Every row gives one point. To make a cloud, some directions were put in groups of two or more. Within a group, all points are equally far from the middle, so they leave a hole (a ring in 2 directions, a hollow ball in 3). The other directions are filled evenly. Then the cloud was stretched, turned, moved and blurred a little. How many holes are there, and how many directions does each take, smallest first?

Cloud (13 x 2):
[[-3.1 -2.8]
 [ 3.6 -4.6]
 [ 3.3 -5.0]
 [ 0.7  7.2]
 [-2.3 -4.3]
 [-3.5 -1.2]
 [ 4.5 -3.4]
 [ 1.2 -5.9]
 [-3.7  0.5]
 [-3.7  0.9]
 [-3.1  3.6]
 [-3.7  0.9]
 [ 0.6  7.1]]
Holes: 1 (2)

Cloud (22 x 3):
[[ 1.3  0.7  2.2]
 [-1.6 -4.5  0.0]
 [ 3.6 -4.7 -1.3]
 [ 1.9 -3.7 -1.1]
 [ 2.9  2.8 -8.0]
 [ 0.0 -6.7 -5.8]
 [ 1.4 -3.7  2.1]
 [ 3.5 -6.0 -3.2]
 [ 3.5 -8.4 -4.6]
 [ 2.2  3.2 -7.0]
 [ 0.8 -3.3 -0.9]
 [ 0.3 -3.3 -5.5]
 [ 2.5 -1.9 -0.6]
 [ 2.0 -6.7 -1.2]
 [-2.5  5.1 -4.6]
 [ 3.5 -0.9 -5.6]
 [-2.7  2.5  2.1]
 [ 3.6 -6.1 -3.0]
 [ 0.2 -6.3 -5.6]
 [-2.5 -3.4  0.8]
 [ 1.6  3.8 -0.6]
 [-1.9  0.4  4.8]]
Holes: 0

Cloud (28 x 4):
[[-1.1 -0.5  1.6 -1.4]
 [ 3.6 -7.4  0.8  6.5]
 [ 1.9  0.5 -0.3  6.4]
 [-6.1 -2.3 -4.8 -0.5]
 [ 0.0 -4.0  1.5  6.1]
 [ 8.0 -3.0  7.1  4.3]
 [-0.8 -2.9  2.1 -5.0]
 [-3.1  1.8 -4.6  1.8]
 [ 3.9 -3.5  3.4  0.1]
 [-6.1  0.9 -5.0  4.5]
 [-2.1 -4.6  0.7 -4.8]
 [-2.1  0.7  2.6  3.0]
 [ 0.3 -0.8 -0.5  8.2]
 [ 4.7 -2.8  0.0 -2.2]
 [ 2.8  4.5  2.9  3.4]
 [-3.5  0.5  1.9  1.6]
 [ 2.6  0.2 -1.9 -1.1]
 [-2.6 -6.7 -0.7  6.3]
 [-1.2 -8.7  2.0  7.3]
 [-0.6  0.5 -2.3 -0.7]
 [ 3.5 -2.4  2.1  7.2]
 [-1.0 -7.8 -1.0  2.4]
 [ 2.7  3.2  1.8  3.2]
 [-2.0 -0.1  2.0  5.7]
 [ 3.6 -2.4  1.3  7.0]
 [-0.1  4.0  0.7  4.6]
 [-5.1 -5.5 -2.0 -1.0]
 [-4.9  5.4 -0.9 -2.2]]
Holes: 0
